Each row is a point. The points of each table are mixes of a few directions, plus a little noise. How many directions does each table use, and how many do they share? Where both have some left over, give the other angles between the two spaces (their principal angles), to ten degrees, smallest first.
(in the rows, 128 means zero)

First, 6 rows:
[[150 123 171]
 [ 91 140  48]
 [108 134  85]
 [117 132 103]
 [153 120 177]
 [156 118 185]]
Second:
[[210 116 145]
 [ 65 136 122]
 [ 69 134 140]
 [115 129 127]
 [125 132  82]
 [116 131 119]
 [197 117 159]]
Directions: first 1, second 2, shared 1

First (7 x 8):
[[151 128 124 130 117 126 124 130]
 [ 31 127 147 116 187 140 143 122]
 [ 69 128 139 122 163 136 138 125]
 [215 128 111 139  77 118 115 134]
 [ 33 127 148 118 185 139 142 122]
 [238 128 106 141  62 116 111 134]
 [163 128 121 132 107 124 123 130]]
Second, 10 rows:
[[ 73 158  82 129 163 163 215 154]
 [102 137  93 135 127 128 139 147]
 [123 133  31 167  99 130 110 159]
 [136 125 145 124 133 130 132 122]
 [103 116 151 110 105  74  56 128]
 [198 108 199 124 131 143 121  88]
 [169 118 111 149 106 129 101 125]
 [108 129 211  86 158 123 148 107]
 [120 142 168 110 170 159 199 117]
 [150 114  94 152  87 101  60 135]]
Directions: first 1, second 3, shared 0; angles 30

First, 11 rows:
[[116 176 189  95 126 147 163 187 186 140 194 138]
 [150 113  95 125 130  97 110  85 114 144  87 121]
 [ 98 165 138 108 124 155 116 169 141 149 149  94]
 [116 130  74 130 120 124  70 111  96 138  81  81]
 [162 164 120 111  80  93  96 136 155 103 121 135]
 [141  50 113 178 146 128 154  72  68 110  98 168]
 [117 117 107 124 150 131 124 107 105 164 107 103]
 [146 110  98 122 142 102 121  83 109 156  91 122]
 [144 176 211 121  64 168 166 191 132 108 196 177]
 [116  65 154 181 150 165 174 112  82  99 143 173]
 [100 142 109 107 171  99 110 159 217  98 142 100]]
Second (9 x 12):
[[140 117 136 136 120 131 139 116 104 130 124 141]
 [ 96 167 127 106 135 124 102 181 196  99 157  99]
 [124 165 147 125 103 116 108 195 212  38 172 145]
 [101 138 121 108 153 159 127 120  90 212 118  80]
 [140  78  79 134 181  89 131  58 113 156  75 118]
 [156 147 201 153  39 184 159 159  61 114 170 187]
 [128 111 101 127 158 104 120 109 143 128 109 115]
 [166  95 134 157 107 115 147  94 101  97 112 179]
 [104 134 109 112 159 130 119 124 131 170 117  87]]
Directions: first 5, second 3, shared 3

First (8 x 20):
[[ 91 137 155 171 124 110  97 113 131 160 132 148 155 110 118 113 178 120
  125 167]
 [122 167 161 150 112 125 104  93 116 127 164 141 137 119 126 141 125 124
   91 183]
 [ 73 124 110 135 134 133  76 104 116 144 132 138 153 136  98 136 158 137
  154 134]
 [196 187 206 158  97 111 169 115 131 112 169 136 109  98 169 127  93 106
   40 200]
 [162  92  87  82 142 141 173 168 137 106  97 104 100 146 139 127  95 136
  156  60]
 [ 97  59  50  86 160 143 127 166 135 134  74 110 128 157 106 121 144 146
  212  35]
 [136  87 106 119 143 122 159 171 147 138  86 118 121 129 135 104 144 127
  163  79]
 [147 170 149 123 111 138 119  94 110 104 170 130 120 130 133 155  88 129
   84 168]]
Second (11 x 20):
[[123 110 124 144 137 123 138 155 145 159  99 129 146 123 126 111 173 115
  144 119]
 [111 110 136  91 122 101 112 107 103  49 155 118  69 121 137 106  22 180
  158  94]
 [170 215 120  69 100 185  98  43  73  51 226 117 104 166 122 228   7 145
   49 182]
 [122 120 134 152 134 120 137 146 145 160 106 133 146 119 129 112 175 111
  131 132]
 [109 108 163 140 122  81 121 126 126  98 132 134  94  99 142  78  91 155
  152 118]
 [118 120 161 156 125  96 130 133 137 135 123 138 125 101 138  93 140 129
  130 140]
 [126 122 133 153 133 123 136 147 146 165 105 135 150 122 128 113 180 108
  130 135]
 [131 128 135 167 134 130 142 151 150 186 101 138 165 120 128 121 208  94
  117 150]
 [129 116 106 130 138 143 138 148 140 158 103 127 148 138 121 132 168 113
  140 112]
 [125  90  55  64 147 158 131 142 118  98 109 104 111 165 113 151  88 152
  177  50]
 [150 171 141 143 116 150 126 109 124 147 152 134 152 133 125 164 147 104
   78 177]]
Directions: first 3, second 3, shared 2; angles 80

First (9 x 32):
[[126 133 122 128 128 131 128 117 135 124 130 127 126 129 132 129 134 132
  129 135 131 137 124 121 127 134 140 129 120 122 137 122]
 [104 174 158 149  97 110 137 139  68 100 159 152 130 156 150 134 119 105
  106 125 128 111 163 164  88 204 135 108 214 107  52 160]
 [144  87 130 117 146 128 123 155 140 156 106 118 135 110 107 123 112 129
  136 110 121 110 121 132 153  68  86 137 107 157 141 131]
 [138 101 134 121 138 125 125 151 129 147 114 123 134 117 113 124 114 125
  133 112 122 111 128 136 144  89  95 133 122 149 128 135]
 [115 160 130 138 113 126 132 112 114 107 145 137 123 143 144 133 137 125
  120 139 133 137 136 129 107 174 155 120 151 107 111 129]
 [125 141 114 128 127 136 128 102 144 118 132 126 121 131 136 130 144 137
  131 144 134 149 118 110 124 145 159 130 110 114 149 113]
 [123 144 117 130 125 134 129 104 138 116 135 128 122 133 137 131 142 134
  128 143 134 147 122 114 122 149 157 127 117 113 142 116]
 [142  97 124 118 143 131 124 141 146 148 110 118 132 113 112 124 121 133
  137 119 124 122 118 123 149  82 104 136 100 147 149 123]
 [134 114 123 123 135 131 126 131 139 137 120 123 129 121 122 127 127 132
  133 126 127 128 122 123 138 107 121 132 111 136 142 123]]
Second, 9 rows:
[[136 109 132 123 135 126 126 145 128 143 118 124 132 120 118 126 119 126
  130 117 124 117 127 134 140 101 104 131 125 143 128 133]
 [ 96 213 109 147  96 136 137  54 126  69 172 143 109 162 175 142 172 136
  115 177 147 182 129 101  80 249 234 114 145  63 129 107]
 [137 104 134 123 137 125 125 150 129 144 115 124 134 119 114 124 115 127
  132 115 123 113 127 136 140  93  98 131 124 147 127 134]
 [129 122 129 126 130 127 128 133 128 132 125 127 129 125 125 128 125 127
  129 126 126 124 128 129 131 120 122 129 127 132 129 130]
 [120 151 123 132 120 129 131 110 128 112 139 131 123 138 141 131 139 130
  126 140 134 142 128 122 115 159 156 124 133 110 129 122]
 [137 107 133 122 136 126 124 146 128 142 119 125 133 119 116 125 116 126
  132 116 122 116 128 133 139 100 102 132 124 143 129 133]
 [131 122 129 126 129 127 127 132 128 132 125 127 130 126 125 128 125 127
  129 125 127 124 127 130 130 120 121 130 127 134 128 130]
 [136 105 133 122 137 126 125 147 128 143 118 125 133 118 115 125 116 125
  131 115 123 113 127 136 141  96 100 131 123 145 128 134]
 [131 119 129 126 131 127 127 135 129 134 122 126 131 125 123 127 124 127
  129 122 127 122 127 131 133 116 117 129 126 135 128 131]]
Directions: first 2, second 1, shared 1

First (11 x 32):
[[112 141 115 117 137 155 131 130 122 154 127 142 130 124 139 149 110 124
  135 107 144 152 141 153 132 108 125 108 100 172 109 119]
 [116 140 109 130 142 132 157 135 134 139 146 116 121  84 159 131 123 141
  139 134 146 129 109 154 108 110 127 118  87 177 115 135]
 [132 107 139 138 108 133 121 129 133 121 111 121 135 162  85 116 141 120
  112 158 105 107 125 115 143 139 137 123 180  90 138 105]
 [101 118 127 132 124 138 120 140 133 131 115 141 131 163 106 132 137 127
  120 130 122 130 124 136 147 118 135 114 135 140 114 110]
 [130 110 132 137 107 153 135 130 133 137 111 114 137 147  81 121 131 116
  114 171 111 105 125 129 139 133 136 108 181 107 135  94]
 [147 125 134 125 119 134 129 117 124 130 123 119 132 123 117 125 123 119
  126 138 122 120 135 118 125 138 127 130 152 103 142 125]
 [162 112 151 150 131  34 118 128 139  58 156 104 114 109 158  85 174 160
  126 144 110  92  90  73 105 167 132 194 130  56 161 186]
 [156 145 123 117 133 136 150 112 121 142 140 110 125  74 157 132 105 123
  141 127 142 129 134 132 102 130 117 131 114 134 139 141]
 [113 104 125 144 108 157 139 138 141 140 110 116 137 156  77 120 136 120
  111 178 110 105 115 140 144 123 140  98 176 122 126  87]
 [137 135 131 128 138 101 125 126 127 111 142 128 122 111 155 125 133 138
  135 112 133 133 125 117 117 133 123 148 104 125 132 153]
 [100 169 123  89 162 134  82 121  99 149 127 196 126 154 178 177  98 121
  149   7 161 209 183 138 146 105 110 129  47 184  95 150]]
Second, 9 rows:
[[130 115 133 117 119 124  91 116 132 136 105 147 132 168 100 134 134 112
  121 115 117 141 138 109 141 143 123 132 149 109 130 122]
 [160 126 142 117 127  90  89  87 130 131 108 121 122 126 125 117 142 119
  138 121 102 133 132  77  94 169 112 144 128  89 150 137]
 [139 135 112 107 118 187 143 117 121 175 119 128 141 115 112 151  88 101
  128 130 148 143 152 157 138 115 120 104 147 152 125 109]
 [122 142 133 141 139 134 153 118 125 138 124 101 122  95 138 116 132 138
  143 152 105 115 123 129  89 126 129  96 107 138 129  99]
 [183 146 109 101 129 136 160 118 121 139 164 113 129  50 172 142  83 117
  136 118 183 133 136 145 120 130 112 167 121 136 146 185]
 [ 84 136 132 160 139 147 164 147 131 126 125 109 124 123 128 114 143 152
  135 161  98 109 116 153 111 103 147  75 106 158 109  75]
 [134 123 121 121 125 118 127 146 129 108 150 143 130 131 142 134 123 131
  117 112 158 131 124 136 156 123 129 163 133 125 127 167]
 [103 134 122 137 128 167 152 139 124 146 120 123 132 130 114 133 119 127
  129 145 121 125 133 155 131 106 135  86 128 157 113  89]
 [ 95  94 146 150 128  50  76 167 145  52 137 169 121 212 121 110 189 156
  104 101 117 124 101  95 175 137 144 185 131  88 119 170]]
Directions: first 4, second 4, shared 2; angles 30, 70

First, 8 rows:
[[151 117 125 122 151 138 191 112  82 130 137 141 108  79 171  85  94 134
  124  89 166 120 141  79 107 103 176 122 129 139 117 153]
 [ 88 131 144 132  73 103  25 152 196 141 122 114 163 223  80 198 153 122
  110 196  52 141 135 189 176 149  84 137 107 131 115 109]
 [141 105 117 130 143 140 148 125 104 154 131 132 108  93 153 107 111 135
  131 106 149 105 139 123 145  96 155 134 122 126 130 143]
 [143 127 131 120 141 131 177 114  96 119 137 140 120 100 159  98 102 130
  121 103 152 130 139  83 101 118 164 120 130 142 113 147]
 [129 175 131 129 146 126 148 123 135  63 121 123 140 126  94 127 163 117
  151 123 144 159  86 117  64 184  83 115 164 116 154  99]
 [ 98  94 151 119  61 102  56 144 163 184 139 130 152 214 139 174  95 133
   74 184  52 126 188 148 203  95 163 138  72 165  67 156]
 [149 111 110 133 159 149 167 120  94 145 128 132 100  68 154  93 119 134
  145  91 169 103 124 120 129 101 147 132 135 115 146 136]
 [123 164 115 142 148 135 110 134 153  86 110 113 132 123  74 142 187 119
  167 131 139 139  72 167  99 178  52 127 166  92 181  83]]
Second:
[[137  69 161 157  72 128  59 108 117 144 112 112 109 140 168 155 101 152
   79 157  95 194 137 134 238  85  88 141  88  85 170  70]
 [111 199 113 147 177 130 182 129 139  88 151 122 150 129  81 120 158 112
  175 101 163 128 103 123   7 186 125 117 187 148 116 153]
 [144 110 109  79 107 132 104 133 157 166 116 146 128 131 125 133 136 114
  111 139  96  70 142 150 165 112 147 124 105 122 100 145]
 [121 110 110 166 123 148 103 115 152 200 150 114 126 134 127 149 121 130
  126 115 116 107 155 176 147  93 145 138 129 115 105 160]
 [132 177 151 131 122 121 144 104 137  49 125 123 149 145 105 137 149 116
  123 131 128 199  93  93  57 191  80 106 159 115 143  92]
 [129  65 145 137 119 121 123 143  73 154 120 129  99 108 189 108  79 160
  109 137 138 133 155 107 219  66 155 151  83 140 149 119]
 [120 169 118 103 161 117 143 159 132  71 108 132 137 124  83 116 175 116
  172 137 148 108  85 134  85 182  94 126 151 138 157 108]
 [121 150 123 108 157 114 146 161 114  80 110 133 128 118 104 111 155 127
  167 137 152 113  95 125 106 163 105 131 141 143 161 109]
 [141 103 120 125 111 143 150 100 129 203 161 141 125 124 171 121  78 127
   89 100 114  97 189 112 129  75 213 120 109 146  53 198]]
Directions: first 3, second 5, shared 2; angles 50

First, 10 rows:
[[122  95  95 127  91 130 154 115 113 139 117 121 103 159  50 140 105 147
  184 122 155 143 122 168 148 129 140 140 118  72 134 103]
 [147 145 165 122 175 141  86 160 167  98 141 159 180 121 217  87 139  97
   87 134 103  91 110  59 114 126 106  83 164 167 140 153]
 [119 122 108 121 145 115 136 134 147 114 127 109 148 130 130 115 144 146
  117 124 123 117 124 113 137 131 111 126 135 107  94 138]
 [121 134 130 141  84 128 150  95  74 169 122 118  67 113  79 179 113 129
  148 130 143 170 156 194 122 126 160 171  85 145 147 106]
 [126 220 148 165  79 101  90 146 130 139 149 130  88 110 160 145 143  95
  121 146 101 154 136 116  95 116 198 163 154 182 147 114]
 [120 184 102 140 135  84  89 185 209  80 147 111 173 145 178  76 170 131
  112 135  93  98  94  41 125 122 142 116 205 105  81 140]
 [118  70  92 116 107 135 176  96  95 148 108 111 103 149  38 151 105 162
  174 116 163 146 134 189 154 134 117 143  90  70 121 110]
 [159  77 167  96 206 175 102 149 161  92 128 181 207 141 201  73 114 103
  101 122 126  70 100  67 132 133  62  45 151 140 157 159]
 [143  63 127 111 123 166 143 114 109 133 114 160 128 163  80 124  85 126
  178 120 162 122 114 157 147 130 110  99 115  89 171 113]
 [105 169 143 140 135 104 155  87  74 170 128  80  84  50 147 190 161 143
   59 131 109 168 189 174 105 132 133 193  62 204  85 143]]
Second (9 x 32):
[[114 184  82 149 101  81 102 168 187  91 133 100 135 155 120 108 160 144
  155 131 107 128 100  76 139 112 166 140 193  83  89 119]
 [117 156 156 140 106 116 140 113  93 174 148 117 100  84 151 148 136 106
   74 140 118 138 163 161  83 144 146 168  98 187 116 132]
 [118 160  89 108 115 104 181 139 210 110 126 138 121 163  94  85 132 125
  168 146 110 120 116  36 116 170 155  92 185  73 104 100]
 [145 144 164 138 117 154 107 116  98 140 123 159  96 118 138 158 108 100
  144 132 128 153 138 147 121 114 152 131 115 175 187 118]
 [140  79 148 119 113 157 133 129 107 154 139 160 135 147 115 110  91 102
  133 129 155 107 118 159 114 143 118 107 119 118 162 121]
 [146  71 144 123 150 148  80 168 138 107 145 150 197 158 166  81 113 117
  112 118 145  75  88 129 136 114  85  91 153 105 141 152]
 [129  65 109  87 232 156 172  82 123  94  78 106 157 101 121 153 144 188
  115 101 130 136 150 116 187 125  42 103  73 119  89 161]
 [147 154 209 155 105 161  94 102  41 181 140 159  77  75 171 186 106  77
   95 137 131 161 165 200  89 113 155 159  73 246 202 126]
 [ 97 132  51 135 114  79 141 141 159 101 116  64 134 150  73 126 164 188
  154 115 127 135 115 128 167 116 130 161 146  47  50 129]]
Directions: first 4, second 6, shared 4
